Rows are points. Each copy is the shape, with its points in the same order, turned, moved and blurred by noise. Say if it was mirrored as well.
(in the rows, 128 means zero)

Shape (6 x 2)
[[115 177]
 [ 73 160]
 [130  92]
 [161 171]
 [104  92]
 [ 87 158]]
Copy 1 (6 x 2)
[[ 77 115]
 [ 84  68]
 [161 115]
 [ 89 163]
 [153  88]
 [ 88  86]]
Copy 1 is: only turned
Copy 2 (6 x 2)
[[178 149]
 [156 186]
 [106 113]
 [186 106]
 [ 90 133]
 [150 170]]
Copy 2 is: only turned
Copy 3 (6 x 2)
[[168 154]
 [129 181]
 [110  93]
 [188 116]
 [ 92 112]
 [132 166]]
Copy 3 is: only turned

Shape (8 x 3)
[[180  86 161]
 [117 148  91]
 [174  99  65]
 [190 119 105]
 [ 98 143 153]
 [108 120 150]
 [ 94 168 161]
 [118  82  83]]
Copy 1 (8 x 3)
[[151  69  86]
 [146 172 130]
 [200 154  76]
 [196 114 104]
 [ 97 133 139]
 [102 126 118]
 [ 90 134 168]
 [143 168  65]]
Copy 1 is: only turned
Copy 2 (8 x 3)
[[157  90 119]
 [ 87 174 132]
 [105 149  61]
 [146 146  88]
 [ 99 134 184]
 [103 120 167]
 [109 152 204]
 [ 69 123  93]]
Copy 2 is: only turned
Copy 3 (8 x 3)
[[195 115 116]
 [ 84 122 148]
 [126  56 148]
 [155  86 160]
 [111 174 116]
 [122 157 104]
 [106 193 129]
 [100  82  95]]
Copy 3 is: mirrored
Copy 4 (8 x 3)
[[172 110 133]
 [ 64 143 130]
 [ 91  98 197]
 [125 127 180]
 [104 141  78]
 [119 126  86]
 [ 99 169  68]
 [ 85  75 137]]
Copy 4 is: mirrored

Shape (9 x 4)
[[ 78 117  92 150]
 [106  83 105 156]
 [161 154 132  79]
 [205 105 181 147]
 [ 93 104 122 104]
 [123 162 149  97]
 [198  95 108 194]
 [134 158 139 113]
 [183  99 125 160]]
Copy 1 (9 x 4)
[[ 73 146  76 138]
 [ 68 140 104 105]
 [185 131 126 135]
 [157 176 164  52]
 [ 96 132 124 153]
 [158 164 118 159]
 [117 150  95  19]
 [155 161 110 136]
 [127 149 121  56]]
Copy 1 is: mirrored
Copy 2 (9 x 4)
[[103 145  67  98]
 [ 90 128  99  77]
 [164 147 161 147]
 [ 85  98 212 126]
 [143 117  93 100]
 [151 129 122 163]
 [ 47 160 184  83]
 [135 136 134 153]
 [ 82 130 175 103]]
Copy 2 is: mirrored
Copy 3 (9 x 4)
[[ 86 161 125 155]
 [ 97 145  96 126]
 [152  77 176 117]
 [188 109 107  54]
 [ 77 119 146 118]
 [140 111 189 119]
 [189 134  52 116]
 [147 119 170 120]
 [170 118  82  99]]
Copy 3 is: mirrored

Shape (10 x 6)
[[100  96 144  97 132 126]
 [104 159 188 124 143 160]
 [ 90 176  87 138 113  92]
 [132 136  80 103 145 162]
 [123  75 103 189  66 159]
 [107 144 147  59 174 115]
 [111 147 185  66 158 118]
 [107 145 123 179 108  86]
 [162 115  59 126 205 131]
 [159 149 120  82  89 148]]
Copy 1 (10 x 6)
[[132 113 148  98 150 114]
 [112 153 195 135 164 155]
 [ 59 169 131 124 145  62]
 [131 186 106  97 148 117]
 [ 62  95  65 114 123 170]
 [163 155 181 101 159  80]
 [157 145 211 118 147 106]
 [ 55 120 124 159 149  92]
 [170 178  63 139 187  85]
 [126 171 137 110  81 126]]
Copy 1 is: only turned
Copy 2 (10 x 6)
[[104 100 154 120 140 114]
 [111  96 137 164 187 168]
 [ 86 195 128 160 152  98]
 [ 85 159 126  98 119 162]
 [152 122  76 158  59 115]
 [ 79 124 182 102 193 134]
 [101 104 194 126 200 140]
 [135 167  96 168 154  91]
 [ 97 170  89  38 153 145]
 [131 157 179 131 115 162]]
Copy 2 is: only turned
Copy 3 (10 x 6)
[[106 113 129 103 136 139]
 [105 145 175 125 102  86]
 [ 98 144  76 154 150  57]
 [145 169  98  80 147 107]
 [ 71 192  82 149 101 190]
 [140  99 151  83 156  84]
 [137  85 171  99 117  77]
 [ 95 144  88 189 129  97]
 [207 169  91 119 184 129]
 [135 139  84  75  76  97]]
Copy 3 is: only turned
Copy 4 (10 x 6)
[[102 116 154 121  92 141]
 [168 120 153 158  77 187]
 [136 178 100 169 139 115]
 [130 127  87  97 137 167]
 [149  45 102 141 128  74]
 [103 170 156 113 100 193]
 [127 159 186 124  84 192]
 [140 129 133 197 146 106]
 [ 83 113  87 115 193 196]
 [175 140 141  80 135 137]]
Copy 4 is: only turned

Shape (11 x 8)
[[140 100 140  99  89 136 172  59]
 [113 181 106 150 218 168 106 135]
 [129 160 182 159 179 121  85 115]
 [148 168 119 104 188 112 119 131]
 [132  84 129 129 210 150  90 122]
 [103 129 208 121 169 111 115 167]
 [185  58 169 131 116  82 157 143]
 [176 130 105  87 120 183 144 122]
 [174 120 108  66 139 147 146  97]
 [102 129 149 145 165  88  75 173]
 [141 164 184 111 119 107  93 127]]
Copy 1 (11 x 8)
[[151  55 101 144  78 125 188 115]
 [101 205 101 145  92  83  96  62]
 [111 163 147 117 156  89 128  71]
 [152 184  75 143 130 100 148  96]
 [ 82 118  72 143 134  76  97  69]
 [ 67 159 125 118 171 126 159 119]
 [129  66 100 166 163 115 152 190]
 [165 118  77 180  84 157 131  95]
 [155 104  58 173  90 144 169  93]
 [ 94 167  91  83 166 110 113 132]
 [139 135 132 108 167 154 162  96]]
Copy 1 is: only turned
Copy 2 (11 x 8)
[[102 132  94 155 104 118 147  29]
 [119 122 141 145 165 137  33 163]
 [132 138 166 162  92 172  46 109]
 [141 146 169 107 126 109  89 134]
 [113 112 100  92  91 151  45 133]
 [127 161 164 111 129 219  83  90]
 [ 76 202 128  88  54 163 137  76]
 [129 160  64 147 131 101 138 123]
 [147 148  93 116 116  87 135  89]
 [111 122 176 113  94 205  99 144]
 [166 150 162 167  94 170 117  92]]
Copy 2 is: mirrored

Shape (14 x 9)
[[170 163 140 134 159  78 135  79 137]
 [174 172 169 170 151  89 124 131 168]
 [183 151  89 194 187 111 132  93 144]
 [157 181  99 169 159  94 147 148 109]
 [180 161 126 152 193 121 124 163 105]
 [126  69 140 122  34 155 123 100 147]
 [133 136 117 134  73 154 126  69 170]
 [123 101 166 123 113 178 112  74 165]
 [158  84 116  88  66 161  93 121 187]
 [133 164  99 121 187  91 151 103 143]
 [103 146 116 180 164  89  99 141 113]
 [147 116 116 104  67 155  84  56 104]
 [107 160 151 123  64 192 125  84 160]
 [142  90 151 131  88 156 160 117 134]]
Copy 1 (14 x 9)
[[178 217 115 118 110 138 182 111 134]
 [144 215 119 141 124 146 170 158 157]
 [184 238 137 124 103 176 154 146  73]
 [141 207 125 143 111 106 146 166  70]
 [137 214 177 102  92  98 141 173 103]
 [143  63 144 169  90 170 152  71 137]
 [130 112 103 143 100 195 153  79 112]
 [130 109 154 110 120 204 149  77 141]
 [157  76 125 123  58 187 114 109 158]
 [185 191 109  88 147 117 151 130  79]
 [144 209 144 162 154 119  96 137  94]
 [131 132 132 122  67 154 128  26 111]
 [ 74 114 106 105 124 183 156  77 122]
 [139 101 172 146 103 156 181 101 118]]
Copy 1 is: only turned
Copy 2 (14 x 9)
[[123 101 126 140 111 150 158  51 141]
 [134 132 148 171  92 149 141  84 191]
 [189  80 103 127 149 152 148  69 199]
 [147 125  92 160 176 112 163  83 181]
 [142  88 146 156 171  96 149  96 184]
 [154 128  84 123  80 121  86 177  62]
 [186 141 101 137 103 168 123 125  74]
 [160  92 136 127  97 174 121 168  79]
 [176 144 133 107 100 120  56 152  78]
 [142 122 125 106 162 160 163  60 154]
 [108 113  80 169 178 165 123 122 183]
 [167  85  91 156 123 128  91 115  36]
 [172 150 125 162 115 165 139 159  47]
 [152 103 110 115  92 115 141 166  97]]
Copy 2 is: only turned
